Each wall is flat, endless, passes through zero and stands at right angles to its row. A trip goes straight from one point to another. Which walls does it cross, in order?
In the rows, zero is written as 128.

Walls:
(1): [ 94 119 124]
(2): [162 142  95]
Trips:
[ 88 120 116] to [ 73 103 165] => none
[144  93 105] to [150 189 133] => none
[168 112 119] to [146  87  84] => none
[131 106 132] to [108 130 125] => none
[102 170 134] to [ 86 103  96] => none

Walls:
(1): [ 81 148 133 132 111 125 134 145 109]
(2): [150 131  69 108  73 142 113 193 156]
(3): [135 158 120 126 160 159 138 123 169]
(4): [ 94  96 123 135 113 151  89  86 159]
Trips:
[139 117 130  50  97 112 121  95 107] to [130 134 170 177 134  82 124 114 176] => 2, 3
[153 170 122 117  83 134 172 100 143] to [133 135 114 127 188 140  79 129 113] => 2, 4
[153 142 156 120 142 124 106 173 148] to [110 141 165  72 116 136 146 126 116] => 1, 2, 3
[106 104 148 117  93 107 168  86  87] to [ 94 118 143 157 119  96 144 110 175] => 3
[104 122 147 143  72 132 119  97 122] to [ 91 156  79 137 158 157  81 169 121] => 2, 3
[171 150 109 152  91  79 174 117 162] to [104 144 147 143 137  81 126  77 105] => 3, 2, 1, 4

Walls:
(1): [124 149  94 172 102 145 118 124 102 158 129 134 111 101]
(2): [124  86 123 160 103  94 122 114 106 116 112 168  98 144]
(3): [ 66 131 127 185 147  86  87 119 121 122 153 116 125 121]
(4): [164  91 162 112 135 122 109 137 123 112 135 140 152 147]
(5): [206 129 122  71 141 126 154 127 189 150 119  89 145 141]
Trips:
[ 97 158 105 123 114 124 105  97 133 126 160 163 112 132] to [117 123 108 105 145 178 165 112 140 164  52 127 170 101] => 2, 3, 5
[153 117 188 117 147 117 148 135 120 135 176 146 103 154] to [149 161  67 114 143  93 123 110  86 120 111 119 147 113] => 2, 1, 4, 3
[113 119  92 127 157 115 129 146 127 146 138 130  64 122] to [129 144  88 108  95 102 206 118 133 188  89 101 166 151] => 5, 3, 2
[ 91 118 135 114 155 135 113  76 145 108 135 119 156 123] to [129 171 147 147 176  88 121 135 147 172  63 122 130 134] => 4, 5

Walls:
(1): [131  87 195 168 150 164 153  88  77 164 192 108 119 147 167 112 146 161
 118 138 157 122 130 137  72 142 145 136 153 131 147 137]
(2): [113  72 131 184 134  94 139 100 130  95 140 166 139 129 145 103 160 113
 123 122 132  77 116 135 130 117 124  76 134 142 158 125]
(3): [198 137 194  99 142 132 140 150 151 138 133 135 139 188 169 128 112 117
 127  88  83 124 120 102 146 138 136 140 116 134 112 143]
(4): [144 144 120 134  99  86 119  99 129  88 115  97 125 137  87 146  92  87
  95 162  54 115 101 133 104 143 115  49  70 160 157 152]
Trips:
[139 142 154 128 149 106  79 117 140 115 113 146 174 109 121 177 119 114
 119 146 156  85 109 102 110  99 117 144  79 148 146 129] to [140 130  88 102 129 112 139 142 156  98  97 143 101 165 125 161 162 119
 142 113 128 163 138 133 147 134  93 149  86 140 179 126] => 2
[126 116 110 121 111 135 140 152  74 153 166 102 110 167  99 186 143 128
  88 143 139 121 145 146 143 116 162 166 160 102 140  87] to [162 124 169 184 131 139 154 131 148 195  86 126 132 126 126  99 151 125
 166 156 161  95  80 135  78 119 108 186 106 123 120 104] => 3, 2
[132 124 129 132 104 165  96 126 192 160 209 160 132 111 157 106 117 124
 140  92 119 179 124 147  62 133 167 110 154 113  75 124] to [137 100  71 108 164 117 130 173 148  87 126  99 103 134 131  87 169 140
 129  91 173 158 128 116 124  80  81 152  99 138  93 121] => 1, 3
[ 73 133 202 142 161 147 163 129 123 149 123 160 128 137 149 139 136 151
 103 129 136 152 111 133 138 131 133 121 123 128 170 187] to [188 113 156 135  49 125 123 113 145 151 128 185 107 131 139  93 160 128
 156 110 185 113 152 112 131 179  96 103 147 113 156 106] => none
[143 118 155 145 121 122 124 128 125 122 158 163 139 102 127 129 121 136
 142 116 144 139 147 150 183 162 106 127 139 146 111 157] to [155 141  98 113 151 129  63  93 102 124 117  87  82 105 161 168 137 162
 158  68 137 157 182 145 155 106 138 108  78 110 127 188] => 1, 2, 3
[ 92 104 126 120 109 149 152  72 170  97 120 113 178 154 136 180 124 116
  59 138 151 208 165 114  98 140  76 140  71 120  84 150] to [108 117 141 147 142  94 110 132  89 129  85 137  94 148  94 119  94 181
  80 146 152 119 131  91 185 124 105 130 121 149 143 117] => 2
[103 100 140 107 149  89 128 121 111  80 148 160 122 151 112 113 150  88
 134 172 138 134 106 143 150 174 110 133 108 118 146 121] to [106 172 161 140 157  94 121 128  91 133 113 159  95 128 144 109 133 137
  80 100 175 113 102 168 175 168 113 108 133 134 103 148] => 1, 4, 3

Walls:
(1): [134 194 129  53 140 151 145 147 107 122 142 145 154 143 203  42 145 145
  98 132  99 161 109 112 122 139 155 112 109 129 134 129 113 108 177 105
  69 118 115  98 132 104 126 108  75  85 154  90]
(2): [ 68 129 171 147  89 159 125 110 154 151  87 136 147 156 116 132 109 102
 139 154 105 122 139 174 100 144 123 134 106 100 130 170 147 140  91 139
 113 182 130 143  99 144 174 158 140 105 165 116]
(3): [142 163 143 120 180 110 153 103 139  91 124 129  97 128 123 150 139 165
 112 105 130 100 103 118 104  55 172 104 156  87  95 111 112 142  89 138
 139 141  94 152 105 144 138 121 172 184 110 130]
(4): [ 96 128 150 123  88  90 139 103 156 152 127 119 136 115 132 183 115 120
  63 123 130 112 116 121 137 114 160 123 137 133 108 151  97 110 131 172
 110 205 117 121 183 112 102 119 123 130 155 147]
(5): [146 135 129 131 196 147 229  88 146  78 117  86 132  80 142 130 148  66
 157 145 130 126 137 143 115 170 109 133 137 152 146 156 110 160 115 149
 109 128 121 141 113 160 146 181 143 126 174 105]
(6): [146 122 144 119 126 152 147 171 168  81 151  79 118 149 126 101 147 154
 101 123 120 155 153 155 159 129 107 133 102  99 148 152  62  95 168  82
 125 156 141 164 165 119 127 135 119 140 177 138]
Trips:
[144 144 164 152 116 110 135  96 141 133 108  94 118 155 135 118 147 121
 123 142 156 122 170 102 159  82 142  83 135 127 130  93 126 185  96 114
  67 199 115  95 143 130 120 126 120  96  92 168] to [ 85 116  98 151 126 171 112 127 108 147 117 162  95 116  83 134 108 155
 104 126 118 138 126 137  88  99  80 119 123 151 104 118 102 163 127 112
 150 126 123 142 165 173 166 140 155 126 110 115] => 4
[115 129 183 141 125 116 134 102 153 168 137 108 162 138 155 125 135 132
 153 108 118  69 116 139  99  98 144 144 114 140 151  95  89 164  85 153
 114 171 135 139 113 104 157 139 103 123 143 137] to [161 104 172 143 139  79 106 114 172 109 108 144 140 145 104 146 115  79
 156 158  90 115  86 127 132 137 120 170 170 103 154 149 103 140 104 160
  82 126  67  60 119 136  99 122  88 104 134 154] => 3
[ 86 129 178 138 101 136 129  91 102 165 182  86 109 135 168  87 143 109
 124 132  92  91 121 107 101 167 117 154 105 143 143 129  61 157 130  98
 115 127 115 110 164 104 107 122 123 168 150 105] to [ 66  84 112 106 110 126 164 144 127 136  90 142 149 128 123 167 129 133
 128 152  78 114 175 134 148 153 142 115 153  69 121 117 134 185 151 108
 140 124  93 152 157 148 145 162 158 105  95 114] => 1, 6
[122 138 160 168 120  80 183 104 146 115 118 188 121 105 126 101 113 150
 125 116 102 122 135 119 134 138  72 133 114 159 162  82 135  71 162 143
 141 127  92 131 118 113 115 114  89 121 185 104] to [ 74 201 103 138 185 110 195 119 126 127 184 114  90  49 119 170 214  97
  74 125 144 131 146 145 141 103 147 144 172 107  96 103  97  83 151 172
  73 160 118 146 134 125 104 117 132  96  91 147] => 3
[193 105  97 107 122 116 141 124  92 119 100 154 144 158 113  76 129 112
 122 143 107  82 127 135 211 170 152  93 149 104  62 139 148 137 160 141
 164 143 114 116 146 118  87 206  95 118 183  94] to [124 104 163 116 131 156 185  69 114 107  68 110 157 129 102 124 162 104
  80 101  85 116 132 159 154 151  99  90 195 117 195 121  88  99 149 144
 140 137 142 103 108 109 116 185 148 137 114 184] => 2, 1, 3
[112 137 122 140 104 137 110 116  91 128 135  82 133  98 146 144 141  47
 154 122 139 124 126 101 106 134 113 100 154 136 153 141 108 125 129 153
 133  87 142 147 152 162 135 119 101 154 106 147] to [114 154 148 136 161 105  82 126 122 109 137 119 118 137 185 144 140 132
 122 128 107 144 140 105  75 134 131 126 137 128 135 178 174 118  81 128
 100 144  86 131 135 152 147 125 132 116 188 151] => 4, 2, 3, 1
[ 78 152 139 141 110 113 158 137 125 129  95 153  96 109 108 147 108 135
 111 118 137  96 136 114 107 112 169  95 178 108 149 125 107 136 156  92
 147 134 170 136 101 128  88  73 101 161 149 124] to [ 87 128 166 119 160 124 143 191 122 102 148 153 173  46 129 110 116 104
 149 114  62 129 125  84 113 125 136 115 151 132 101 158  56 168 119 150
  72 100 178 108 116 171 177 175 107 150 119 115] => 1, 5, 2, 4
[ 84 162 112 141 168 141 122 105 132 106 128 105 143 143 137 106 103 127
 153 115 112 148 129 121 113  67 129 104 161 193 129 181 123 130 125 119
 132 136 143  71 181 110 105 121 115 175 105 100] to [105 114 158 115 124 135 167 126 126  96 101 130 122  98 189 150 135 123
 146 129 143 160 135 102 110 135 143 142 118 105 116 157 113 115  98 110
 112 167 142  80 111 120 142  83 114 144 129 145] => 2, 6
